Rows are points. Any point is a mix of the corners, with weights that add up to 1. It lies inside the corners' shape when no weight is negative. Is each point inside? If not, which corners have a negative weight?

Corners:
(1): [81 44 48]
(2): [-63 -29   4]
(3): [-20 -65 -40]
(4): [-31 -58  31]
Points:
[24  2 20] -> inside
[64 29 39] -> inside
[-18 -59 -33] -> inside
[-31 -51  24] -> inside

Corners:
(1): [ 14  44  50 -44 -33  69]
(2): [-23 -57 -77  10  18  53]
(3): [ -93   -6   -3 -105  -77  -47]
(4): [  9 -78  10  21 -55  50]
(5): [ 49  -1 -67 -33  66 -44]
(6): [-20   0  65  17  40  91]
(7): [ 38  53 -50  -4  -3 -62]
Points:
[-23 -60  -3 -16 -30  51] -> outside (7)
[ 15 -22 -47 -30 -31 -21] -> outside (6)
[ 11  16  26 -30 -26  50] -> inside
[-13 -36 -24   4   4  50] -> inside
[-25  -9 -11 -15 -30  35] -> outside (5)

Corners:
(1): [-96  17 -25 -23  -6 -55 -36  14  46 -36  16]
(2): [ 46  24  -6  42 -18  27 -24  98 -27  12 -39]
(3): [ 58  38  -4  41 -21  24 -45  -9 121 -18  17]
(4): [-66 -20 -32 -51  15  36 -13 -30 -46  70 -18]
(5): [ 35  50 -30  73  76  24  43 -19 -39 -16  14]
(6): [ 17  58 -32 -52 -22 -38  86 -15  75 -19  29]
(7): [ 46  23 -47  31  -1 -47  21 -13 -40 -17 -36]
(8): [  3 -24 -54 -11  22  20   6  -8 -29 -25  45]
(9): [ -5  -5  -8 -28 -12   7 -49  13  22  98  61]
(10): [  51 -107   61  -45   66   35  -33   -4  -46  103  -19]
(11): [ 50  51  -6 -27  23  22 -51  27   0   8   6]
(12): [ 24 -31  70 -29 -10  15 -23 -30 -34   7  34]
Points:
[ 18  32 -18 -22  -8  -9  25  -5  42  -1  17] -> inside
[  1  -6 -13 -12  17  15 -10   2  -1  14  23] -> outside (7)
[  9  25 -16  -7  15   1 -18   6   1   3   5] -> inside
[-15 -15  -5 -11   1   2  -4  -6  -9  25  13] -> outside (11)
[-26  13  -6 -46  15   9 -18  -9  31  16  34] -> outside (2, 7)
[ 18  17 -17  12   2   6 -18  -3  38  -7  17] -> inside
[  9  25 -22   7  24   2   9  -3   1  -6  17] -> inside

Corners:
(1): [ -3 -42  70  35 -36   5 -13 -16  41  34 -11 -84  77  98  47 -59 -44 -67]
(2): [-42  94  49  -9  28 -41  18  14  43 -34 -12   9  19   1  13  -1  51  32]
(3): [-10  52 -69  15 -76  -1  36   6  77  -8  59 -35 -14  46 -97 -44  16  25]
(4): [ 40 -50  35  10 -37 -31 -12  73 -45   9  -3 -36  58  30  24 -26  18  12]
(5): [ 24  31 -39 -51 -65  13   2 -13  74 -95  28   0 -26  34 -78 -79 -31 -45]
(6): [-26  26 -38 -50  13  59  42  10  18 -75  79  19 -14  21 -14  51  62  15]
(7): [-97  14  76  33 -47 -24  12 -13 -31  11 -19  24  36   5 -13  -1 -42  17]
(8): [-17   2  15  83 -10 -59  43 -53   4 -41  -2  22  10   8  32 -15   1  14]
(9): [  17  -12   39    6  -23  -23   -8  -35  -41   34  -33 -118    6   15
   -8  -21    2  -30]
(10): [ -6  54 -32  -9  29  51  35 -19  25 -44  23   9  20 -37 -23 -32  -1  99]
(11): [-10  38 -45 -61  19  -4  61   4  64  -4 121  23 -46 -25 -69 -56  10   3]
(12): [-18 -46 -14 -56  43 -62   3   6 -15  10 -11 -37  48  74 -17   7  -2  52]
(13): [ 10  22 -28   5 -31  -8 -35  20 -38  31 -18 -65  -3  84  63 -45 -58 -47]
(14): [  6 -18  66  83 -14  -1 -87  -4 -10   6   3 -66 -35 107 -13 -73 -48 -39]
(15): [-34   0  -6  51  19 -18 -21  21  42  -8 -23  -9  23 -39  -6  35 -28  -3]
(16): [ -2  -9  16  37  36 -23 -23   8 -69  22 -11 -35 113  66 -19 -31  15 -55]
(17): [-50   5  12  19 -18 -14 -43 -47  27  26 -13  59  29 -12  14  -9  55  31]
(18): [  1  74 -28 -47 -13 -28  -2 -39  45 -53 120  29  31 -30 -31  38   9  68]
(19): [ 49  62  -4 -23   8  14  51 -13  56   9  29  68 -13   7 -56  37   5  34]
Points:
[  1  25  -2  -1   1  -1  13  -3  27  -5  21  13   9  12 -25   3   4  11] -> inside
[-10  26  -5 -15  -3  -6  24  -4  27  -3  41   9  -1   9 -32 -19   0  10] -> inside
[-17  -7  19 -24 -32   8 -22  48  46  19  18 -30 -32  88 -30 -46 -12 -50] -> outside (8, 9, 10, 16, 18)
[-19   4  33   0  10 -18  10 -20  12 -20  16   2  35   6  -8   2   9  17] -> outside (3, 13)

Corners:
(1): [  6  49  -7  24  -6 -28 121  76  50  33  69  21  67  15 -12  59 -91  92
  41   2]
(2): [ -5 -67   4  -9 -43   9 -12 -33 -30 -42 -62  -6 -57  22   4  23  50 -28
  65  20]
(3): [-18   0 -24 -19 -75  12 -78  13 -31  13 -27 -55   9  17  43  27  35 -17
  -9  70]
(4): [  3  23   9  32 -15  23 -28  40 -24  18 -68  49 -27  -7  52  -7  91  48
  28  25]
(5): [  1  30  61  14 -24 -37  65  58  69  77  84  63  35  -9 -42   6 -55  38
 -17 -26]
(6): [ 67  18 -40  34 -14  22  27   5 -49 -32 -44 -38   0  37  50   7  46 -26
 -51  17]
(7): [ -6  15 -20  28 -56 -67  93  55 -18  42  95  71  10 -35 -18  58  14  50
  14  44]
(8): [ 50 -33  55 -98 -77 -26  13  -5  24  35 -34 -35   2 -59  26  42  -6  72
 -19 -11]
(9): [   5    1   10  -53  -66 -102  -22   35   67    2  -15   -1  -16  -51
   71   18   33   12   37  -44]
(10): [-23 -79 -38 -34 -22 -38 -30 -11  61 -32   9  13 -32 -73  58 -20  32  54
 -22  12]
(11): [ -9  51  43   7  -9 -35  84   3  -9  18  73   4 116 -27  -8 -25 -25  84
  25  11]
(12): [ 32 -47  -6   4  38  -1 -64  10 -84  22 -17 -32 -41  30  71  31  28 -13
  41  25]
(13): [-46   8  -2 -99  -8 -46  14  -4  11   1 -41   8 -38 -26  38  21   6  -2
 -28  -6]
(14): [ 18  17   8  10 -40 -15 -52   0 -46 -64 -15   9 -54 -36  62  20 -37 -16
 -14  15]
(15): [ 22  83 -33  20  -5 -13  51  64  20  33  87  13  34 -33 -59  58 -49  77
  28 -55]
(16): [  8 -16 -15 -66 -40   6   3 -31  32  13   1  87 -11  -9  79  36  25  10
  29 -25]
(17): [ -8  92  28  65 -16 -54  86 -39  61  82  61  32  16 -14 -30  43 -54  86
  36 -14]
(18): [ 52 -43 -21  25  26  39 -24 -37 -39  30 -47   4  -8 -57  52  -6  -2 -56
  67  82]
(19): [ 43 -32  11  -7  -7 -46 -65 -42  10 -40 -66  39   6  26 -20  96  35  -5
  36  48]
(20): [ 14 -18  42   1   7  52 -11  20  10 -65 -19 -49 -33 -42  43  69  76 -26
   6  33]
(21): [-41 -64 -12  38 -22   0 -24 -14 -42   3 -68   7  15 -10  51  36  24 -34
  -8   3]
Points:
[ 13  -7   9   1 -15 -24  10  25 -11  -7   3   3   6 -25  19  23  13  17
  11  17] -> outside (3, 16, 17)
[ 15  11  -1   8 -13 -22   6  18   5   5   2  -4  10 -20  20  31   7  21
  -9  20] -> outside (2, 16)
[ 27   2   6 -39 -24 -24 -21  17  -2  -1   3  13   1 -35  35  23  18  14
  -3  23] -> outside (1, 2, 17, 21)
[ -3 -28  15 -24 -18  -8 -40 -11   1   1 -37  -3 -15 -17  50  23  14   3
  22  17] -> outside (6, 7, 15)
[  8   4   8  -4 -15 -11  18   3  -3   8  12  11  16 -18  23  21   7  24
  23  11] -> inside
[ 32 -33  26  18 -12 -24  22  -3   4  -6   4  -2   5 -34  30  26  -7  14
  23  29] -> outside (3, 4, 13, 15, 16)
[  2   7  -2   4 -25 -10  20  19  -3  17   9  12  -1 -20  35  18   8  22
   9   1] -> outside (19)
[ -4 -10 -32 -27 -48 -37  31  45  11  63  14  31  -4 -16  38   7   3  29
  11  -5] -> outside (11, 14, 17, 19, 20)

Corners:
(1): [ 11  76  86 -16  54   0  15  -4  11 -51 -97 -36  19  38  -8  48   3  13
   9 -19]
(2): [  8   1 -34 -16  72   3 -73   0 -48  -9  20 -48 -22  58  16  13 -42 -46
  42 -26]
(3): [ 14 -21  45 -33 -33 -15  65  24 -87   8  -1 -17 -19  25  60  -6  35 -72
 -80  53]
(4): [ 88 -31 -13  64 -73  15 -26  -5  34  23  33 -36 -24 -42  57  71  19  18
  38  -1]
(5): [ 33  12 -43  24  15 -23  41  28  62  27  21 -29 -48   9 -36  -1  24 -52
  27 -55]
(6): [-31 -26 -11  21 -47  78 -38  28 -28 115  27 -10  65 -39   3   0  53 -32
   9 -52]
(7): [ -22  -21   19  -29   89   12    9  -57  -52  -12  -16   -4   11  -48
   19   22   -2   14 -121  -66]
(8): [-10 -27 -94 -48  39 -13  36   7   8  -1  -1 -44  26 -60  46  54 -21  28
  86  37]
(9): [-25 -16   2 -52  35   6  -6 -26  -2  32  -4   2 -25 -39  28  14  48   1
  53  33]
(10): [ 19 -28   2   7  10   7  12 -32  12   9  18 -68   1  56 -48 -24 -39 -33
 -21  46]
(11): [-10  -6 -21   3   0  38 -82  60  19 -27  24  15 -15 -44 -29  46  14  -7
  14 -63]
(12): [ 10  -3  32 -98  -1  51  25 -30 -17  31 -34 -32  32  29  11 -41 -47 -11
  -4  18]
(13): [ 33 -29  -4  25  21  52 -32  36 -67   7  61  22 -29  19  18  49 -43   9
  27  -9]
(14): [ 30 -51 -13 -33  60  32 -38   5  -7  40 -22  23  31  18  -3 116 -33 -40
 -30 -23]
(15): [ 12 -69  -1 -16 -19  26  28 -13 -13  24  77 -37   6 -21   7  21   5 -86
  21   4]
(16): [ 59  79  11  38 -12 -34   1 -27   3   7  31  -9  38 -16 -34 -30 -28  27
 -50 -27]
(17): [ 42 -12 -13 -16 -22 -27  62 -33 -54 -24 -70  45 -50 -23 -11  38 -22 -31
  24  -3]
(18): [  8  24 -32 -33  -9  -4  15   1 -59 -49  -6  30  -4   5  19  87  39  33
   0 -13]
(19): [  7 -37  -8  25 -48  29  29 -50  29  19 -41  62  39 -19  54   3 -28 -24
   8 -14]
(20): [  29  -52   46   35  -40  -54   -5    9   19   69    0   20  -23  -17
  -23   15   24    6    6 -102]
(21): [ 58  14 -20   4  -8  -1  15  56   6 -30  12 -15  14  14 -25 -46  99 -36
  65 -18]
Points:
[  5  37  14  -9 -21  -2 -52  15 -33 -36 -35  -3   2 -71  20  15  56  65
   0 -47] -> outside (5, 10, 13, 14, 15, 19)
[  9 -25 -10 -17   4  14   4   8 -24   9  -4  -3  -9  -5  24  37  16 -23
  16 -17] -> outside (10, 16)
[ 18 -18  22  -3  -9  19 -11 -12 -20  15  -2   0   6  -4  13  23   6 -13
  -3 -13] -> outside (5, 8)
[ 14 -16  -1 -17   9   8   7   1 -20   9  -6  -4   3   1  19  32   0 -23
  -3  -1] -> inside

Corners:
(1): [ 13   1   1  64  37 -33 -52   3 -31  14  -6 -41  14 -22   3 -10 -31 -19
 -28   1]
(2): [ 43  -7  25   0  -9  24 -16 -11 -33 -29 -14  21 -45 -17  13  16  32  13
   8  15]
(3): [  9  -6  34 -39  30  12  11   4 -51  -3  14   0 -44  34  -4 -21  10  25
  10  14]
(4): [-14 -28  -9 -22  33 -14  55   2 -16  58  24 -32 -35   4 -35  34  35  21
 -50  14]
(5): [  0  41   0  36  -2  42   7  32  -7 -14 -27   5  36 -41  44   8   7 -12
 -14 -18]
(6): [ 37  16   4 -60   4  18  57 -62   1 -72  -4  20  22  -7  16 -28  15   5
 -37 -20]
(7): [  20  -13   11 -121  -18    8   -9  -35  -11  -34   37   -1   16   28
   56   17   25   29  -43   45]
(8): [ 29  14   0  11  54  20  27  49  -2  33  53  61  -4  -1  20  57 -25  63
 -24 -11]
(9): [ 18  24   0  13  35  25   5  53  47 -15 -53  -9  35 -31  45   2  26 -44
 -17  -9]
(10): [ 22  -2 -30 -65  -3  36  -8   6  24  -8  11  26  31  78  14  10  -4  56
 -22 -38]
(11): [ 10  10  63  50 -31 -68 -41   3 -27 -55  -5  -3  24  10   4  -9  -6  -7
  -5  31]
(12): [ 23 -33  24  12  39  21  49 -14 -18 -26  43 -39 -34 -49   7 -11  42  27
  23  26]
(13): [-27  40  11 -16 -11 -30 -28 -33  33 -17   5  -2  26  26  22  -7 -10   8
   0   5]
(14): [ 10   8   5  15  31   6  10  33  18 -40 -11   0   4 -10 -36   1 -28  25
   2   3]
(15): [  2  30  -6  12  53  29   4  13  25  15  -3 -14   4   4 -27  -1  14  -5
  25   8]
(16): [ 37 -31   6   9  -2 -19  18  -1 -35   1  36   8 -13  10  12   7 -31  32
  -4  40]
(17): [  8 -24  38 -39   1 -28 -22   3 -16  12  -6 -10   2  20 -50   1  -3 -60
 -42 -54]
(18): [-25 -23  70  10  -5 -12  12  31  -7  21  25 -27  -5  51 -32  32 -38  13
 -64  15]
(19): [ -5  12  17  50  18   5 -27  16  30 -13 -25   6  19 -18 -11 -43  -3  10
 -15  17]
(20): [ 13 -30  11  -7  28  -8  -5 -28 -18 -13 -26  40  10  -5  -2  31   1  27
  -4   0]
(21): [-24  41 -26  16  40  -5 -50   6  25 -22  -4   3  42  26  35 -25 -31 -50
 -23   1]
Points:
[  9   7  12   8  19  -5   0   8   4 -12   2  -3   5  12  -5  -9  -6   1
 -16  -1] -> outside (5, 7, 20)
[ 14   0  12  -6  17   5   7   5  -7 -10   3   1   4   0   5   4   6   8
 -17   7] -> outside (13)
[ 20   6  -2  -7  10   4  12  -6  -2 -13   1   5  11 -15  19  14  11  10
  -8  -1] -> outside (3, 18, 19, 21)
[  8  -3  13  -6   9   1  -2  -8 -11 -16   3  -4  -1   2   1   0   4  10
 -11   9] -> outside (8, 9)
[ 16 -15  22 -22   5 -12   2   2 -13  -2   0   2  -4  13  -7  11   0   8
 -31  -2] -> outside (5, 12, 15, 21)
[ 17  -5  25 -32  20   8   3 -15   2  -9  12  13  -7   6  19  -3   6 -12
  -8  12] -> outside (1, 4, 5, 10, 11, 14)
[  7  -6  21   1  11  -1   3   8  -9  -4   9  -1   0  13  -1   3  -9  14
 -19  10] -> inside

Corners:
(1): [-12 -54  31  30  59 -28 -42   6   0   4  47 -11 -28  48 -22  -9  -2   0
  -6  14]
(2): [ 23  64  48  -4 -12  37  -9 -15 -27  17 -24  13  -7 -18 -16  31  -9  26
  22 -18]
(3): [-50  38  22   7   1  44 -23 -30 -41  50  46  28  43 -32  14 -12  11   8
  -8  25]
(4): [-26 -58   5  32 -14 -42  37 -41  23  57 -16 -17  55  38  57  56  29 -20
  54  67]
(5): [ 16  43  14 -17  -7  49 -22  -9   7  49  51  20  66  21  -5  49  -4 -21
  21 -32]
(6): [-50 -15 -19  16 -60 -23  26   2   9  27 -45 -46  57  -4  17   8  27 -19
  34 -32]
(7): [ 39  47  21 -46 -30  30 -26  15  -1 -21  -5  27   1 -18 -32  -1 -10  30
 -66  14]
(8): [ -9   9 -50 -12 -38  42  22  17   1  26 -79  58  58  -5 -69  34   6  25
 -36  12]
(9): [ 19 -14  41  17   3  34 -21  13  17  55  -1   6  73  52 -20 -50  12  35
 -57  51]
(10): [-59 -38  19   3   0 -23 -13 -24   9  15 -44  38  26 -24  35 -37 -60 -31
 -18  -5]
(11): [-25  42 -30   1 -10  30  35  24  28  35   3  15  14   6  18  64  50  31
   9   5]
(12): [-19 -41  33  49  25  -9 -27 -30  -7 -33  27 -22  20   1  67 -49  -8  -6
  17 -41]
(13): [  15   -4   -4   45   18  -35  -97   45   52  -27    0  -55  -26  -16
 -121  -52   18   51   27   52]
(14): [-79  62 -35 -92   1   1  55  21   7  22 -10 -19  63  40  49  37 -43  63
 -21 -46]
(15): [ 10 -47  34  33 -41 -13   2 -24  -1  26 -19  27  26 -36 -17  15  13  27
 -13 -18]
(16): [ 10   3  -2  -8  11 -32  11  19  -9  23  -6  15 -12  15 -43 -69  40  36
 -15 -11]
(17): [-58 -35  44 -21  39 -22 -20 -19  23  -9  15 -25 -18   3  52  11  12  30
  33  -9]
(18): [-36 -87 -38  20 -45   5   8 -11  94  -5   5 -16  -9  28 -23  21  33  36
 -11  45]
(19): [ 21 -34 -78  43 -72  -4 -70  19 -15  54  38  26  -9  18 -25 -27  30   1
 -20  72]
(20): [ 59  44 -37 -57   2  14  26  89 -16  14 -53   8 -23 -29 -73   7  -5  47
  -1 -37]
(21): [-29  -8  37  23  14 -22 -20  59  18 -38  -2 -20  -8   0 -70 -42  -2  -1
  57 -22]
Points:
[-12 -38   0  21   2 -14 -16 -17  22  23   6   4  14  24   8  -8  10  16
  -1  17] -> outside (3, 6, 7, 20, 21)
[-25  -5   2  -6  -6   1   2  10  17   7 -14  -8  27  -1  -6   6   0  16
   2  -5] -> outside (2, 16, 19)
[-19  -9   1  12 -12   0 -15  -3  10  21   2   3  24   8  -5  -2  10  14
  -1  16] -> outside (20)
[-28 -61  10  32 -11 -25 -20 -16  35  14  12 -20  16  28   4 -13  10   7
  15  19] -> outside (3, 7, 8, 11, 20)
[-11 -23  13  25  -2  -9 -15   3   8  13 -11   0   7  -4 -19 -15  13  13
  11  10] -> outside (5, 7, 14)
[-11  12   7   3  -4   4 -12  22   1   9  -6   5  14  -3 -24  -8   4  15
   7 -10] -> outside (4, 18)
[ -8  -8  -1  -3 -17   0   8   7   9  17 -14   5  19   5  -1  12   6  15
   0  -4] -> outside (3, 13)
[-11  -5  -5   7 -17  -1  -3   5  10  13  -3   2  10   0 -18  10   8  16
   5  -3] -> outside (9, 17)

Corners:
(1): [ 19 -18 -42  -8 -76  55 -10 -12 -25  20  26  -4  57  -3  49   8  26 -15
  16  53]
(2): [ 12  54 -43  -3  95  -8 -65  -6 -27  -4   3  37 -40  -1   7 -20  30  23
 -47 -11]
(3): [-29 -50   7 -32 -16 -68  26 -20   4   3 -44 -24 -26 -27 -39  -5  23  65
 -19  30]
(4): [-16  30 -21  36  75 -12  28   1 -31  -8  49 -23 -96  -3  32   0  33 -19
 -59 -31]
(5): [  5  -3 -51 -15   7  15   9 -27 -38 -12  -6  24  38  19   1  12  -2 -69
 -27 -14]
(6): [  8 -10  20 -50 -63  50 -11 -32 -23  23   6   0  58 -28  46  18  -5  19
  43 -68]
(7): [   6  -28  -12    9  -30 -121    1    0   92   50   33  -67  -37  -23
  -48   -7   42   25  -28   17]
(8): [-23  45   9  81  86   5  10  25 -23  28 -20   0 -50 -40 -20 -23  27   8
 -79  -8]
(9): [-28  50 -42  43  72 -44  -3  22  34   9  28  35 -68  44 -32   1  34  27
   6 -21]
(10): [-35  13  28 -53 -43  52  23 -36  -9 -36  17  72  63 -53  52  62   1 -17
  30  -9]
(11): [-38   7   3  30 100 -14 -55  -1  -2  -2   9   9 -14  33  23  24   5   8
 -17 -20]
(12): [ -6 -57  22 -34 -69  50 -40  30 -49 -14  19  14  39 -19  -3   3  27 -39
  26 -50]
(13): [-12  13  17 -17   7 -76   1  23  52  21 -12 -75 -53 -34 -12 -54 -37  31
  10  36]
(14): [ 46 -28  63 -66 -34  11  34 -28 -37 -11  49  13  57  15   4  44  16 -20
  51   7]
(15): [-28  62  11 -20  80  28  -5   9   9  23  31 -30 -40  12  -9  43 -23  21
 -46  10]
(16): [  9  14   3  16  77  71 -18 -25  22 -11 -17  23 -67  26  23  -7   5 -35
 -32 -34]
(17): [-12  37   6  12  65  19  -5  41 -14  21 -19  66 -12  65  32  -9  54 -22
 -81 -30]
(18): [ 20 -26 -48 -46 -15  36  -1  24 -28 -14   1 -19  47 -69  40  57   8  -9
  55  -3]
(19): [-16  72  40  -1  54   1 -20 -12   2  43 -33 -14 -82  24  15  -5  78  -4
  -5  16]
(20): [ -3 -79  -1 -23 -21  13 -18   0 -40  36  41  57  -3 -23  32  64 -10 -43
  26 -12]
(21): [-49  -1   3 -12  97   4  42 -22 -10  32  11  23   4  -4  -9 -31  37 -14
 -57  -9]
Points:
[ -5  10  -2  -4  25  14  -6  -3  -5  14  15  11  -9   0  16   9  19 -13
 -10 -14] -> outside (3)
[  1  20 -10  -3   3 -19 -15  10   2   6  19 -13  -8  -6   5  12  23   2
  -3  -6] -> outside (3, 16, 20, 21)
[  2  -3 -15  -7 -13  -7  -6   5  -3  11  -1   4 -19 -21  16   1  20  -3
   2  -8] -> outside (11, 14, 15, 21)
[-17  18  21 -13  98  54 -11  -4 -62 -21  23  25 -23 -27  18  13  -2 -52
 -15 -19] -> outside (1, 3, 6, 7, 9, 17)
[ -7   8   6  -2  24  16 -10  -2  -8   8   4   3 -27   1  12   3  27 -14
 -12 -13] -> inside
[-14  37 -10  19  82 -33 -15  18  12   3   1 -14 -66  21 -20  -2  23  16
 -33  -5] -> outside (1, 6, 10, 20, 21)
[-21  43 -33  57 112  -4 -29  23   4  34  16   8 -82  39  -7 -25  29 -26
 -76  -8] -> outside (3, 6, 10, 14, 18)
